Each row of a before or after table is a point. The points were changed in one or more steps. Then noise was added and the rows were shuffled. The steps act on columns, c1 being the first. Name the steps. A step turns or swaps two columns, mirrors them in a line or flattens them onto one, adds a multiple of one to another, or multiplies or shifts one. Angles are multiples of 10 degrees, from the lower column toward the higher: turns from -170 to 170, lines from 10 to 170 but not 90. Use the fewest steps. Two steps may share a column if one is a turn and the other turns, adds or multiplies; they go together, in the order done. Otherwise the lowest column goes first.
In the rows, zero is written as 128.

Before, 9 rows:
[[118 131 104]
 [118 138 148]
 [124 150  83]
 [124 149 209]
 [185 119 146]
 [228  83 125]
 [ 99 116  67]
 [ 78  65  75]
 [ 83 167 118]]
After, 9 rows:
[[ 97  70 146]
 [ 84 138 165]
 [119 152 128]
 [122 209 107]
 [ 78  50 100]
 [117 110 142]
 [123  99 169]
 [229 103  90]
 [185 137 112]]
Steps: mirror c2 and c3 in the line at 30 degrees

Before, 9 rows:
[[ 59 134  78 168 147 118 171 175 162]
 [163 127 114  58 138 182 102 103 185]
 [104 139  21  80  62 128 132 131 170]
 [164  95 131  84 125 189 115 247 193]
 [153 120 156 148 144 170  53 132 187]
 [165 154 134 161 110 152 203  62 169]
 [156 162 140  93  58 134 169 132  79]
 [ 81 133 131 122  78 163 134 146 140]
 [130 144 115 161 117 192 181 195 113]]
After:
[[ 59  93  79 169 147 119 170 177 161]
 [163 196 114  57 140 133 102  94 185]
 [165 121 133 160 110 139 204  60 170]
 [ 80 139 130 122  78 125 135 140 139]
 [131 110 115 160 117 119 182 182 113]
 [153  99 156 148 144 129  52 125 187]
 [157 198 140  94  58 126 169 130  79]
 [164 139 132  83 124 110 114 233 193]
 [105 186  21  81  63 128 132 131 170]]
Steps: add -1 times c4 to c2; flatten c6 and c8 onto the line at 100 degrees

Before, 8 rows:
[[110 163 154 121 108 116 136 182 160  95 120 130 180 137]
 [119 131 148 126  84  94 116 115 129  68 140 106 173 136]
 [115 144 147 129 140 224 119 106  99 111 110 122  30 143]
 [108 118 120  97 135  73  91 180 168  82 128 131 159 148]
 [115 131 129 119  91  98 147 153 108 134 102 120 128 118]
 [129 117 168 122 180 107 147 114 140  87 131 112 176 107]
 [108 136 167 121  99  98 116 109 165 134 142 126 165 149]
 [133 130  86  92  92 249 101  79 152 123 115 125  97 166]]
After, 8 rows:
[[120 131 146 126  84  94 114 115 129  68 190 106 172 138]
 [107 118 121  96 135  72  91 181 170  84 178 130 161 147]
 [107 136 167 121  98  98 117 110 164 134 193 125 165 150]
 [115 131 129 117  91  98 147 154 107 133 152 121 127 119]
 [110 163 154 121 109 115 136 182 160  94 170 131 180 137]
 [116 143 147 129 139 224 120 107  99 110 159 122  29 144]
 [133 130  88  92  92 248 101  79 151 124 165 125  98 166]
 [128 117 169 122 181 108 148 116 142  88 181 112 176 108]]
Steps: shift c11 by 50

Before, 12 rows:
[[106 102 129 132 183  91 120 105 177 145  91  91  66  85 125 113 194 114
  136 111 116 122 116 181]
 [ 54 131 129 179 134 200 104 136 161 134 154 153 132 124 106 106  78 152
  148 159 197  68  63 165]
 [153  96 169 156 152 177 179 128 146  98 175  67  96  86 172 194 152 155
  152 202 138 152  82 202]
 [ 99 178 147  75  80  94 141 145 127  96 130  38 198 135  96 108 150 125
  151 130 168  82 108 147]
 [124 158 144  77  71  92 131 109 204 112  66  60 117  91 136 106  82 129
  172 230  87  97 100 102]
 [133 193 169  96 163 125 158 100  89  86  43 114 137 179  65  94 138  93
  103 103  87 116 165 187]
 [ 68 113 149  83 195 173  82 123  86  67 111  96 100  82 146 171 108 106
  123 111 166 169 165 187]
 [156 179 131 180  87 155 187 117 187 180 110  82 176 132  97 180 197 144
  155 163 170 110 119 165]
 [142 122 144 102 101 131 110 114 188 157  83 135 183 162  79 127 206  72
   99  93 207 108 135 103]
 [165 124 209 111 120 103  75 145  72 193 156 106 185  99 184 160 194  72
  222  93  85 174 112 133]
 [156 112 195 203 118 195 113 117 112  85 105  49 176  90 193 121 211 176
  171 214 125 154 142 188]
 [ 56 127 195 132 189 116 100  36  85 134  83 128 133 175 188 142 152 119
   83 155  70 195 113 163]]
After (12 x 24):
[[103 104 126  61 182  94 122 103 175 150  93  90  67 133 122 117 144 173
  139 111 114 140 135 187]
 [169 126 211  62 120 103  75 146  73 193 155 110 180  98 182 159 125 182
  219  90  83 102 171 136]
 [100 179 148  96  82  96 143 144 125  95 132  36 200 126  97 107  78 119
  152 126 167 172 112 145]
 [125 157 144 166  73  92 132 109 202 115  63  62 117 146 133 100  65 158
  174 232  85 170 125 101]
 [153 112 199  59 122 193 114 118 109  83 104  51 181 190 189 121 213 139
  173 218 128 107 135 186]
 [136 192 173 109 163 126 158  98  84  88  47 114 143  68  65  96 101 101
   98 104  89 117  87 187]
 [ 60 128 194 106 191 116 104  33  84 135  85 128 136  98 187 144 134  96
   87 151  66  89 185 162]
 [156  95 167 109 153 177 181 127 151  97 172  64  92 172 174 196 157 150
  152 198 138 139 175 204]
 [148 122 145  49 103 128 110 112 191 157  83 138 183  64  72 125 120 126
  100  93 208 138 109 100]
 [ 67 113 152 140 196 177  83 123  87  67 109  97 103 132 147 175  78 181
  126 109 165  67 122 188]
 [156 177 132  69  86 154 187 115 190 182 111  86 179 142  94 178 190 116
  151 166 168 145 127 167]
 [ 52 131 132 185 139 201 103 139 159 136 153 153 132 148 105 104 170 117
  152 160 197 214 145 163]]
Steps: turn c4 and c17 by 80 degrees; turn c14 and c18 by -120 degrees; turn c22 and c23 by 140 degrees

Before, 8 rows:
[[103 111 167 153 177 131 100 122 147 115  68 138  86 135 134  58 102  87
   91 135 114 104 133 100 153 162 105 117 149 111 147 122 117 108 146 139
  182 120 174 156 111 100 143 145  84 154 154 145 136 153 111 121  85 172
  118 150 127  90 161 124  70 162 134  93]
 [155 103  99  76  91 110 112  91 117  74  76 127 136  89 154  75 158 164
  160 108 128 115  77  99 109  66 153 166 186 136 140 177  87 137  93  93
  102  63 122 131 108 140 169 116 110  75 134 169  97 133 178 152 106 107
  137  99  80 150 141 136 159 130 177 123]
 [166  89 154 125 112 114 115 164 112  71 105 146 145 145 111  81  98 127
  109 168 135  58  98 121 122 123  82 145 154 172  99 135 187 107 155 173
  158 150 147 131 168 113  90 215 141  82 161 151 142  97 101 156 148 154
  111 122 140 105 133 155  93 122  81  91]
 [122  79  95 104 162 157 158  87  94 131 124 135 170  98 116  78 154 134
   89 116 134  73 154 156 101 107 130  90 125 164 145  97 144 159 133 150
  158  59 106 119 142 122 119 115  85 144 155  83 119 101 179 153 161 135
  107 134  83  83  75 159 159  81  83 160]
 [196 152 111  82 160 134 165 118 116 146  76 100 131 142  98 151 107 134
  173 124  61 100 143 138 158 130 168 102 153 175 112 163 110 140  88 133
   95 139 108 192 167 132 101 174 151  63  81 124 100 129 115 114 180  96
   98 106 121 128 151 133 162  83 102 112]
 [118 153 140  91 137  66  93 165 175 148  69 131 185 137 120 128 162 139
  133 114 139 156 156 137 155 116 163 164 136 132  96 110 152 157 171 132
   88 127 186 135  98  98 102 142  96  99  85 101 187 152 161 151  84  99
  168  85 122 130 148 111  69 110 128  95]
 [127  86 138 151 121 162 186 128  96 129  67  55 164 161 109 104 108  68
  100 140  75 132 147  78  90 142 134  92 148 118 109 149 170 105 106  87
  120 118 135 187 153 122 160 201  92  85  72 127 156 143 136 153 120 177
  104 150 137 106 110 156 115 165 117 130]
 [154 102 114 102 160  90 132 115 154  87 115 135 110 160 101 149 163 133
  143 150 137 125 142 101 112 154 102  99 200 155 129 151 125 176  95 153
  171 151 124 127 156 130  95 169  51 139 162 134 125 138 111 104  86 136
  182 114 140 124 121 105  87 110 101 125]]
After:
[[116 155 138  93 134  64  97 165 151 145  71 130 186 135 115 127 161 140
  120 117 142 158 156 137 158 112 162 166 150 137  99 110 150 157 170 134
   89 126 188 135  95  93  99 144  92  97  85 103 188 150 160 179  86 173
  168  85 121 129 150 110  67 107 130  97]
 [124  88 132 150 118 167 187 138 154 125  70  54 164 162 111 108 112  70
  104 136  71 131 135  80  90 140 132  96  76 121 107 152 170 107 105  92
  121 117 134 185 153 119 157 202  90  87  73 130 155 142 140  95 119 116
  106 151 139 104 109 158 116 165 116 134]
 [ 98 111 167 152 184 134 102 123 120 117  71 141  88 135 130  59 103  79
  103 132 117 101 123 100 156 162 108 120  79 117 146 123 118 109 145 142
  179 117 177 153 106 103 144 144  84 152 152 146 135 159 107 146  87 122
  117 148 126  90 158 120  72 163 131  94]
 [119  80  96 108 161 156 153  83 152 132 122 134 165  95 116  72 154 135
   94 117 132  75 138 153 102 106 126  88 124 161 143  93 147 161 136 147
  154  59 106 121 146 123 120 112  86 147 153  80 121 100 173  94 157 113
  109 138  81  78  79 160 159  82  83 162]
 [153 103 114 104 157  87 130 116 106  88 116 132 114 158 105 148 166 136
  132 150 138 124 147  97 110 152 107  99  83 156 132 149 131 174  94 153
  176 153 120 131 154 126  95 169  48 141 160 134 125 138 112 151  86 241
  182 114 141 118 120 103  86 114 104 125]
 [194 152 117  81 156 132 166 117 111 142  70 101 130 148  96 148 112 132
  150 125  59  96 155 137 155 131 169 101 143 178 110 163 108 143  94 135
   95 140 109 193 168 129 104 174 152  65  84 125 100 132 118 116 182 201
  101 107 121 131 151 139 162  84 104 111]
 [152 102  97  80  93 113 111  89 154  76  78 129 133  90 153  74 156 167
  175 107 128 115  99  99 111  68 158 166 120 134 141 175  90 142  97 100
  103  61 119 132 108 138 174 120 118  78 134 169  99 132 181 117 104 247
  140  96  79 148 145 134 157 122 183 120]
 [164  91 154 130 113 109 117 168 153  70 101 147 141 146 116  87  99 129
  130 167 132  56  96 121 117 123  84 147  91 174 103 136 187 107 153 179
  157 151 147 130 166 110  92 216 139  77 161 151 141 100 103 109 147 143
  115 119 145 104 133 154  92 118  82  88]]
Steps: swap c9 and c52; multiply c19 by 0.7; turn c19 and c23 by 30 degrees; turn c29 and c54 by 120 degrees; multiply c54 by 2
